Each row of a before or after table is a point. One or more steps were done to the points. Then noise was added and the rows were shuffled. The steps act on columns, c1 being the first. Write out the steps. A step turns or swaps two columns, mirrors them in a line or flattens them onto one, adds a multiple of one to another, or multiplies or shifts one. Angles are multiples of 10 degrees, from the lower column toward the higher: turns from -170 to 170, lines from 10 to 170 but not 90. Use the fewest steps. Two steps may share a column if one is a turn and the other turns, adds or multiplies; they go together, in the order done. Otherwise the lowest column goes first.
(in the rows, 128 means zero)

Before (9 x 3):
[[ 88 139 109]
 [108 144 175]
 [141 173 138]
 [144  98 148]
 [168 164 151]
 [114 150 109]
 [130 113 175]
 [101 119 174]
 [ 95 130 123]]
After:
[[153  96 165]
 [172 159 154]
 [128 171 103]
 [124  68 151]
 [177 110 146]
 [112 203 166]
 [144 151  85]
 [153 134 109]
 [125 221 142]]
Steps: mirror c1 and c3 in the line at 70 degrees; multiply c2 by 2

Before, 8 rows:
[[145  86  76 102  47 115 193 137]
 [116 148 141 146 131 119  97  98]
 [125 179 134  97 106 115 106 109]
 [112 135 134  97 141 129 219 126]
 [145 166 144 120 129 150 104  59]
 [117 124 148  86 116 121  98  92]
 [131 136 174 112 120 157 207 149]
 [ 92 159 139 123  88 139  97  67]]
After:
[[ 91 160 161 125 105 142  57 126]
 [131 136 170 112 155 164 186  70]
 [144  86 140 103  29 113 167  77]
 [147 166 140 122 139 156  58 114]
 [113 137 122  96 139 130 174  50]
 [125 178 148  98 118 112 101 140]
 [117 147 138 145 139 117  84 143]
 [114 125 149  87 134 116  82 137]]
Steps: turn c3 and c5 by 40 degrees; multiply c6 by 1.3; turn c7 and c8 by -60 degrees

Before (9 x 12):
[[103 120 148 111 104 129 130 134 129 168 154 144]
 [125 150 115 129 108 106 136 144 131 140 109 138]
 [121 133  97 159 143 107 113 159 110 124 157 114]
 [ 98 154 134 121 114 130 116 129 145 154 105 137]
 [129 142 119 132 106 132 113 129 122 164 115 133]
 [137 123 109 138 160 103 121 144  97 123 137 117]
 [146 161 131 151 130 101 108 152 132 139 108 122]
 [131 129 109 149 156 132 157 167 128 130 136 111]
 [108 164 138 127 113 147 136 124 136 149 151 158]]
After:
[[137 124 108 157 178 103 121 144  96 113 137 116]
 [107 164 138 147 104 147 135 124 136 192 150 157]
 [131 130 108 169 173 132 156 168 129 134 136 111]
 [146 161 131 171 130 101 107 152 131 161 108 122]
 [125 150 116 149  96 107 137 144 131 164 108 138]
 [103 120 148 130  90 129 130 134 129 249 154 144]
 [121 134  97 180 152 107 113 160 110 117 157 114]
 [128 142 119 152  94 133 113 130 122 237 115 134]
 [ 97 154 134 142 106 130 117 129 146 206 105 138]]
Steps: shift c4 by 20; multiply c5 by 1.6; multiply c10 by 3

Before:
[[ 55 136 164  99 178 130 117 154  98  90 128 146  90  80  74  93 162 154
  169 192]
 [ 90 185 121 155 137  73 155 137  55 178 169 146 133 122 106 111  91 139
  149 110]
 [ 97 132 178 181 109  93 165  83 112 122  94 148 134 134 127 178 183 128
  100 157]
 [146 163 199 139 184 154 143 136  79 106 124 184 183 154  78 135 148 128
   44 163]
 [160 197 146  88 156 124 145 168 137 146 152 105 139 108 170  93 153  92
  145 116]
 [164 153 129 109 115 107 112 105 102 103 150 128 171  95 144 168 124 144
  155 126]
 [121 103 151 118 169 112 149 104 125  74 141 104 115  88  96 121 118 117
   80 113]
 [ 70 104 126 180 115 139  92 120 108 101 122 181 144 142 131 108 128 127
  160  86]]
After, 8 rows:
[[165 154 129 106 120 150 117 150 155 103 151 123 170  94 143 137 126  87
  154 127]
 [131 161 213 139 180 103 105 125 168 105 125 176 181 153  76 125 148 122
   44  81]
 [ 80 136 171 101 176 121 185 106 147  91 126 166  89  81  75 162 162 156
  171  59]
 [143 196 139  89 157 125  95  86 122 148 153 126 140 107 170  99 151 169
  145 140]
 [ 80 187 125 155 138 181 132 111 202 179 167 110 131 124 105 143  92 143
  151 133]
 [106 101 144 179 113 118 193 139 153  98 121 178 141 143 130 129 128 149
  158 166]
 [ 82 132 184 182 109 172 122 167 140 122  94 186 134 132 127 118 183  80
  101  95]
 [109 106 140 118 172 150 115 149 134  73 141  87 113  88  97 119 116 134
   80 143]]
Steps: mirror c1 and c7 in the line at 160 degrees; turn c3 and c12 by -20 degrees; add 1 times c17 to c12; turn c6 and c8 by 170 degrees; turn c9 and c20 by 170 degrees; turn c16 and c18 by -100 degrees

Before (8 x 64):
[[169  98 131 138 126  82 137 142 128 165 144  85 107 167 123 174 129 143
  124 143 145 134 111 171 161 113 162  83 105 135 121  94 125  98 110 177
   84 143 124 101 135  77  91 106 165 121  99 115  85  92 107 121  84 104
  179 148 139 112 109 150 177 100 109 166]
 [163 115 121 138  59 110 187 153 123 189 128 103  84 143 103 180 117 114
  110 115 200 135 149 167 136  87 146 130 102 142 163 132 118 120 120 102
  127 100 156  98 130  62 122  85 134 127 130 145  99 121 142  97 108 153
  168 119 103 151 106 113 171 116 130 140]
 [164  96 143  81 161 137 100  76 134 126 106 172 153 142 156 118 129 102
   74 202 100  94  66 107 103 121 110 126 189 153 101  83  77 179 118 146
  138 152 146 196  82 153 113 126 149  63  86 190 150 117 105 174 119  95
  109 190 186 148 117  82 143 163 104 129]
 [117  93 192 108 145 155 143 176 151  90 116 166  94 107  99 139 131 118
  132 113 130 146 180 133 163 142 145 173 156 145 173 159 146 134  97  86
  128  94 135  94 142 126 161 100 113 152 145  96 141 109 119 112 174 145
  126 101  96 133  71 143 127 121 131 117]
 [154 126 176  64 151 162 148  84 118  94 110 165 181  98 159  73 123 124
  106 154 128 119  71 110  85 165  91 123 165 133  90 101  83 203 161 100
  182 154 174 184  46 160 146 178 136  79  85 195 201 138 111 153 137  90
   93 149 197 172 156  75 121 214  42 152]
 [168 113 152  83 146 117 104 125 145 178 166 141 140 183 154 145 147 119
   78 158 121 112  76 120 146 126 142 122 120 175 136 101  91 119 120 170
  143 158 183 177  73  52 101 170 164  83 105 121 105  98 131 157 121 121
  152 155 153 128 115 127 160 139 124 162]
 [110  88 137 131 161 160 169 159 137  86  85 128 134 122 120 114 157 124
  130  87 130 151 139 114 177 139 147 143 121 138 218 155 169 163  91  83
  125 104 104  63 130 169 166  99  77 164 176 126 179 102 146 142 159 150
   94 108 152 145  93 114 102 122 168 114]
 [109  79 173  88 124 187 151 178 169 118 118 132 134 137  93 142 140 111
  150  85 110 169 169 132 167 151 155 173 107 146 185 174 174 173  88  62
  140 102  85  84 109 170 170  82  65 158 133 117 127 155 153 126 163 173
   85  99 118 129  90 136 118 109 112  90]]
After (8 x 64):
[[165  99 142  79  86 137 101  76 133 127 106 173 153 140 153 118 131 102
   76 203 103  90  64 107 104 120 111  91  73 131 103  83  73 181 120 145
  137 152 145 194  83  94 115  96 146  62 151 191 149 113 104 175 124  68
  112 193 187 148 116  80 143 162 104 126]
 [118  91 189 108 107 154 144 176 152  89 117 164  91 107 100 141 133 117
  129 114 131 148 179 133 164 141 146 125 107 114 174 160 141 136  95  89
  131  93 133  92 145 115 159  74 115 151  81  98 138 109 119 115 176 146
  124  98  94 132  70 144 127 118 132 116]
 [107  76 173  85 137 187 155 181 170 119 120 132 136 136  90 143 140 112
  150  85 109 172 168 130 164 152 156 112 145 149 186 175 173 176  83  60
  139 100  85  85 108  86 171  52  65 158  87 116 125 154 155 123 165 131
   84 100 117 129  89 137 121 111 113  90]
 [172  96 133 134 132  79 136 143 129 167 143  82 107 166 120 173 130 142
  126 142 140 134 110 170 163 112 159 123 152  84 122  93 124  98 110 180
   83 140 127  99 135 154  89  79 167 121 181 114  82  92 108 121  83 157
  178 145 137 112 109 149 176  98 111 168]
 [165 111 122 139 202 113 186 153 122 190 130 105  83 147 102 182 117 114
  110 109 199 134 148 163 134  86 144 129 137  66 160 137 113 123 121 102
  125 101 153  99 131 160 121  54 134 128 127 144  97 121 141  96 109 217
  165 118 100 147 107 111 170 119 130 142]
 [153 125 173  66 102 164 149  85 120  98 106 163 183  99 160  73 126 126
  106 155 128 120  72 111  84 164  93  96  97 151  91 101  83 202 162 102
  181 155 176 182  47 105 144 149 139  79 153 196 202 141 109 154 136  55
   93 151 198 171 153  74 121 215  43 155]
 [108  89 137 134  96 164 168 160 135  84  83 128 134 118 119 115 157 122
  133  87 128 152 133 112 178 139 147 160 141 156 218 156 170 163  89  78
  129 105 105  59 132  92 164  68  75 164  92 127 177 102 147 143 157 108
   93 110 150 147  92 112  99 125 168 112]
 [171 113 151  82 112 120 105 126 145 182 164 139 142 186 156 148 147 119
   78 158 121 110  76 123 143 125 145 111 138  42 135 101  92 122 119 168
  143 157 184 177  71 138 103 142 164  83 145 122 106 100 130 158 123 198
  150 156 150 130 115 124 161 139 125 161]]
Steps: turn c5 and c29 by 170 degrees; turn c28 and c47 by -120 degrees; add -1 times c42 to c54; turn c30 and c42 by -130 degrees; shift c44 by -30

Before, 11 rows:
[[130  53 104 105 167 105 123 118 125  80 170 167 125 146 166 116 150 119
  171 162  86 103 137 126  79  89 161 116 123  99 145 125 214 155 116 136
  116 168 187 129 139 171  82 138 102  93  99 140 151 158 108 124 125 156
  102 148 139  71 105 152 144 117 151 136]
 [164 142  71  91  78  85 159 126  45 165  81 182 111 108 113  90 145 151
  161 152 158 106 150 164 123 118  65  94 136 134 166  78 113 122 108 114
  178 129 109 129 144 125 116 135 172 118  94 156  88 110 147 177 105 166
  135 187 166 124 117  67 123 139 121 169]
 [113 169  83 124 137 172 126  77 180 129 153 139 181 150 112 102 145 102
  142  99 108 160  99 125 132 123 152  93 154 156 123  92 168 149 127 147
  126 122 104 126 119  96 105 164 101 101 134  93 194  77  95  89 149  89
   35 100 138 100 126 132  95 124  87 142]
 [ 92 112  93 224 187 119 121 148 147  69  78 159 112  69 123 146 168 130
  171 133 106 118 132 107 104 144  85 107 105 149 163 150 127 120 101 152
  131 153 148  66 120 188 152 103 121 155 101 119 165 140  97 111 125 139
  154 115 114 175  99 116 147 110 150 209]
 [ 90 129  35 148 110 128 125 113 135  92 117 202 148  98 113 173 107 124
  102 120 131 144 171 115  50  91 111 160 174 181 187  93 179 158 111 114
  142 152 136  76 108 180  89 110  88 154 151 120  66 155 137 161 104 133
  155 163 121 147 113 185 132 131 106 149]
 [113 106 101 123 113 140 162 150 107 108 119 109 164 106  98  97 149 178
   80 101 122  89 122 179  93 188 133 159 120 152 139 117 170 143 123  69
  123 148 123 159 134 225 192 160 182 112 137 161 111 117 112 135 108 194
  106 188 144  90  28 138 133 152 113  91]
 [119 166 129  79 142 118 152 162 150  91 147 198  91  57 175 101 149 156
  131 159 148 107 127 137 121 135 151 126  95 167 160 110 142 151 170 132
  115 106 188 139 121 151 127 134  79 131 127 149 150 146 124 159 109 150
  156 134 111 123  96 198 138 174 114  85]
 [ 68 186  92 131 136 125 125  70 106 118  67 130  96  85 109 124 159  96
  163 158  43 144 150 118 121  76 137 126 130 133 143  99 133 124 161 187
   96  74 132  66 161 153 175 128  83 109 174 120 121 135 167 122 129 185
  125 117 102 101  80 175 155 155 121  93]
 [ 44 153  88 104  83  87 197 171 106 121 152 128 140 120 143 134  81 124
  141  91 116 116  97 106 108 110 156  90 148 170 167 199 119 132  88  86
   91 114 166 142 105  98  97 200 115 101  98 160 127 145 187 130 118 106
  155 150 116 106 103 114 161 122 127 114]
 [ 74  97 104 154 160 115 177 146 105  90 100 139 127 132  87 122 133 156
  139 174 139 169  41  95 115  67 134 154 124 150 131  83 151 123 119  87
  157  83 144 184 181 109 144  80  94 140 115 159 114 110  93 110 104  97
  130  59 164 132 106  99  96 116 136 180]
 [ 81 162  64 104  95  48 160 132  86 117  39 152 196 140 115 128 194  96
  154 138 187 105 145 159 129 117 139 100 165 164 134 142 117 148  98 129
  134 179 173 125  91 140  68 106  92 125 167 138 148  72 170 163 112  96
  118 130 158 100 110 155 165 153 134 152]]
After (11 x 64):
[[164 142  75  89  77  82 157 129  44 166  81 180 114 109 111  90 147 152
  160 141 175 105 148 115 121 119  67  98 136 135 166  80 116 122 106 115
  174 128 108 131 144 124 114 136 173 121  95 159  89 111 110 180 107 164
  136 189 164 125 117  67 126 137 122 168]
 [111 170  85 124 135 171 128  75 181 129 153 140 183 147 111 100 145 104
  143 105 117 159  99 146 134 122 150  94 152 156 121  90 168 152 128 146
  126 124 103 128 116  96 105 164 101 100 137  89 191  78 157  85 149  91
   35  98 141 100 126 135  95 126  91 142]
 [119 168 129  79 140 118 152 161 150  91 146 199  93  59 175 102 146 155
  129 151 145 107 129 137 120 135 149 130  95 167 159 112 141 150 171 131
  115 106 186 138 119 150 125 136  79 130 128 144 151 147 118 162 106 149
  155 133 111 119  98 195 137 171 116  87]
 [ 93 131  36 149 111 125 124 116 134  90 115 201 145  99 115 172 108 128
  102 115 119 148 169 122  49  88 112 159 175 179 186  95 176 163 111 113
  142 153 136  76 108 183  90 109  89 153 151 120  68 155 113 160 104 132
  154 163 122 148 116 185 132 131 104 147]
 [ 79 162  63 103  96  48 159 132  86 116  40 151 197 140 116 129 193  98
  153 132 183 102 146 109 129 119 139  99 165 166 134 142 120 150  95 129
  131 179 174 124  90 141  69 105  92 123 164 138 149  70  76 162 112  96
  117 128 154 100 112 151 164 154 133 152]
 [ 73  97 103 154 160 113 174 145 106  92 100 138 129 130  85 119 133 158
  140 177 105 170  43 173 113  69 136 153 123 151 130  85 151 120 122  88
  158  82 145 186 182 111 147  81  93 139 116 161 116 110 121 115 103  95
  128  61 163 131 105  98  97 117 135 179]
 [111 106 100 123 115 139 160 150 105 110 120 109 163 104  98  98 151 176
   82  99 168  90 121 128  93 187 136 160 123 153 138 120 169 147 123  69
  122 146 122 157 133 227 192 160 183 110 138 162 110 121 168 131 107 194
  109 187 145  91  28 139 133 151 112  91]
 [ 71 185  90 131 136 126 125  70 106 119  66 131  95  86 109 128 158  94
  161 159  78 143 152  60 119  76 138 125 130 134 144 100 130 126 161 188
   96  74 131  63 163 154 178 127  84 108 174 119 124 138 166 129 128 186
  124 117 105 101  81 174 153 155 121  93]
 [134  51 103 107 167 107 123 119 127  82 170 165 126 150 167 116 153 119
  170 158 103 102 138 125  76  89 160 116 124  99 145 123 215 155 114 136
  119 165 185 128 136 171  78 140 102  92 101 141 151 159 170 126 126 156
  102 146 138  67 101 151 145 117 152 136]
 [ 47 157  87 108  82  88 198 172 108 117 151 126 141 117 138 134  81 124
  137  92 104 114  96  74 111 110 155  90 145 168 167 201 116 135  89  86
   86 115 166 140 103  98  98 201 113 102 100 163 127 147  99 124 117 106
  156 152 113 103 101 114 161 124 129 113]
 [ 93 110  93 223 190 118 121 149 152  69  80 158 112  68 121 147 169 130
  171 135 100 121 133 151 102 145  83 103 105 152 159 151 127 118 104 152
  130 150 146  69 119 188 154 100 123 158 100 122 165 140 149 114 127 138
  156 113 113 177  97 116 146 109 152 209]]
Steps: turn c20 and c52 by 10 degrees; turn c21 and c24 by -60 degrees; turn c24 and c51 by 120 degrees

Before:
[[122  83  99 151 125 105  82 142 130 127 134 128 142 111 133 126 146 118
  124 134 111 123 126 168 115 128 129 110 103 121 146 145 130 108 126 152
  125 120 176 129 128 118 139 153 122 135 118 126 121 128 141 106 166 147
  140 143 116 139 146 103 125 146 120 113]
 [150 137 103 150 167 114 139 146 122 116 249 131 142 139 133 126 133 104
  114 126 101 110 129 121 113 131 123 130 134 133 128 115 137 114 153 146
  124 138 144 116 115 151 122 148 140 130 232 105 116 123 141 125 130 137
  114 148 157 125 135 146 118 148 118 137]
 [123 141 128 149 118 112 140 143 134 121 125 127 150 140 125 127 131 141
  158 141 104 101 135 143 101 154 120 114 104 139 112 144 134 132 145 133
   80 139 142 110 109 136 156 150  89  90 133 101 168 116 137 135 125 118
  144 137 128 144 123 111 135 131 110 163]
 [152 109 157 148 121 105 138  90 162 132 117 115 164 153 113 147 144 120
  111 131 117 114  93 137 145 141 120 109 111 136 103 111 132 117 142 142
  134 140 139 115 186 126 132 121  95 137 128 105 132 117 141 107 132 118
  134 143 109 151 129 102 122 140 112 137]
 [107  86  97 145 125 105 142 118 131 117 134 117 154 133 200 130 146 139
  116 122  67 144 128 134  95 153 133 138 136 124 116 112 124 123 130 150
  131 142 144 114 124 117 115 143 152 126 110 119 125 128 132 149 128 123
  128 135 116 125 177 129 119 143 104 112]
 [149 127 240 147 156 113 131 109 112 129 122 108 192 101 111 144 123 137
  119 121 121 102 141  98 123 141 123 116 112 131 114 140 130 126 127 154
  116 111 134 115 114 153 152 127 144 101 104 108 120 138 141 196 119 119
  134 141 125 116 138 102 119 140 117 185]
 [130 139 121 130 174 118 146 113 111 118 119 120 139 125 121 146 143 118
  115 126 120 144 137 106  98 114 134 121 101 150 155 139 125 112 161 122
  118 142 138 108 109 110  67  88 124 135 104  97 133 136 129 152 129 107
  115 123 144 114 141 112 132 130 131 110]
 [152 142 129  96 129 119 134 124 125 136 112 119 162  69 114 135 136  48
  182 143  28 151  74 129  96 125 156 138 102 115 136 140 131 114  89 149
  139 134 132 118 149 134  94 150 140 134 106 113 120 124 136 133 125 144
  118 142 145 142 140 114 123 122  99 126]
 [148 121 129 137 111 102  77 137 117 123 133 112 139 153 115 139 109 128
  139  88 120 100 110 101 181 140 140 116 159 126 132 140 100 127 135 156
  140 130 161 108 109 127 154 149 132 123 121 131 140 134 124 142 140 115
  143 119 147 141 139  96 147 116 124 173]
 [ 90 141  99 149 170 104 123 129 134 125 110  90 152  95 123 145 128 139
  114 145 108 103 129 111 120 118 139 116 160 116 115 127  73 111 146 154
   91 141 168 132 164 118 147 125 151 130 104 109 124 135 138 117 133 147
   94 145 118 115 139 159 122 101 223 139]
 [144 114  93  98 122 193 122 139 120 121 105 124 146 114 123 129 113 141
  126 153 112 107  67 107 137 129 122 115 104 120 158 146 118 116 160 126
  120 135 133 154 110 120 130 137 138 134 121 174 121 158 136 125 131 122
  133 145 127 114 131 106 235 101 114 104]
 [137 134 107 155 139 107 139 145 113 117 150 129 143 145 119 146 142  99
  165 136 121 102 131  99 178 117 129 117 103 114 110 130 131 117 143 125
   58  96 134 187 118 132 146 154 138 133 122 106 117 116 139 111 129 155
  132 147 119 132 131 190 120 145 106 152]]
After (12 x 64):
[[151 141 130  97 127 118 137 126 121 135 110 121 161  70 113 136 135  51
  183 145  28 156  75 125  95 124 155 140 101 116 134 142 127 115  89 146
  139 134 135 119 148 133  96 150 127 132 107 113 120 125 138 136 127 143
  118 140 139 146 139 159 121 123  97 128]
 [152 107 157 147 122 104 138  90 163 130 119 114 164 154 111 147 145 120
  112 131 118 116  92 139 146 142 121 109 110 134 101 108 129 116 141 140
  138 143 138 115 184 125 131 120 176 136 130 104 132 116 141 109 136 116
  134 144 108 149 128 163 123 143 113 136]
 [106  87  94 144 126 105 141 120 129 115 136 115 153 132 199 129 148 138
  118 123  68 143 129 134  93 153 132 136 134 125 117 112 123 123 129 150
  131 141 144 114 124 116 115 144 104 124 111 118 126 126 132 149 127 121
  128 132 116 123 177 134 121 144 104 116]
 [137 133 106 155 137 107 139 146 114 115 151 130 145 144 119 148 144  96
  163 134 119 102 133  99 176 118 132 118 103 115 109 131 132 117 144 124
   59  95 134 184 118 132 146 153  75 134 122 105 118 115 139 111 130 154
  134 148 119 131 132  15 121 142 105 142]
 [147 137 103 150 165 116 140 146 121 119 251 134 140 140 131 128 130 103
  113 129 101 109 130 122 114 130 122 131 133 133 126 113 133 113 154 146
  123 139 144 118 115 149 123 148 105 129 231 107 116 120 142 125 128 138
  115 149 157 125 138 100 119 148 118 136]
 [121 141 127 150 115 113 139 144 135 120 125 125 151 140 126 126 133 141
  160 140 101  99 135 146 103 153 120 112 107 142 111 142 134 130 147 132
   80 138 146 111 110 136 157 148 175  88 131 101 168 116 140 136 128 116
  144 136 128 145 122 147 135 133 112 150]
 [ 88 139 101 151 171 106 122 131 134 127 112  89 151  94 123 144 126 138
  114 145 106 105 130 109 119 117 139 115 160 116 117 126  75 109 146 156
   93 141 171 131 163 117 147 126  88 130 101 109 124 137 137 118 131 146
   96 145 119 115 140  78 123 104 226 136]
 [150 123 130 139 109 104  77 139 118 122 134 113 137 154 117 138 109 125
  137  88 117 100 109 101 179 138 139 116 160 125 132 140 100 127 134 153
  141 130 161 109 111 128 153 148 146 126 123 131 141 133 123 143 139 114
  142 118 149 143 138 190 148 117 126 158]
 [130 136 122 131 172 120 145 115 110 117 120 121 139 125 124 145 145 117
  116 125 120 144 134 108  98 113 132 119 101 151 156 138 126 112 163 119
  119 140 140 108 108 109  67  89 143 135 105  96 133 138 129 152 128 107
  116 123 145 114 142 154 128 130 132 114]
 [145 126 238 144 157 112 129 108 114 128 125 106 189 102 111 144 122 139
  119 119 124  99 140  98 122 141 123 118 112 131 114 141 128 128 127 155
  116 110 131 115 114 150 153 129 132 103 103 109 121 137 141 197 122 119
  132 140 122 118 141 182 120 142 115 167]
 [123  83 101 153 125 106  82 141 133 128 133 126 143 109 132 124 146 119
  126 134 108 121 128 166 115 131 130 108 103 119 146 146 131 108 125 152
  126 120 176 129 128 120 140 152 148 136 119 126 120 128 141 105 167 143
  139 144 117 138 146 173 125 146 116 117]
 [144 113  92  97 121 192 125 139 120 123 107 125 148 115 124 129 114 141
  125 155 113 109  67 108 135 129 121 116 104 119 159 145 117 117 161 125
  121 135 135 153 110 119 130 137 133 137 123 173 124 159 135 122 128 123
  137 144 124 114 131 174 235 100 114 113]]
Steps: multiply c60 by 2; turn c45 and c60 by 160 degrees; multiply c64 by 0.7
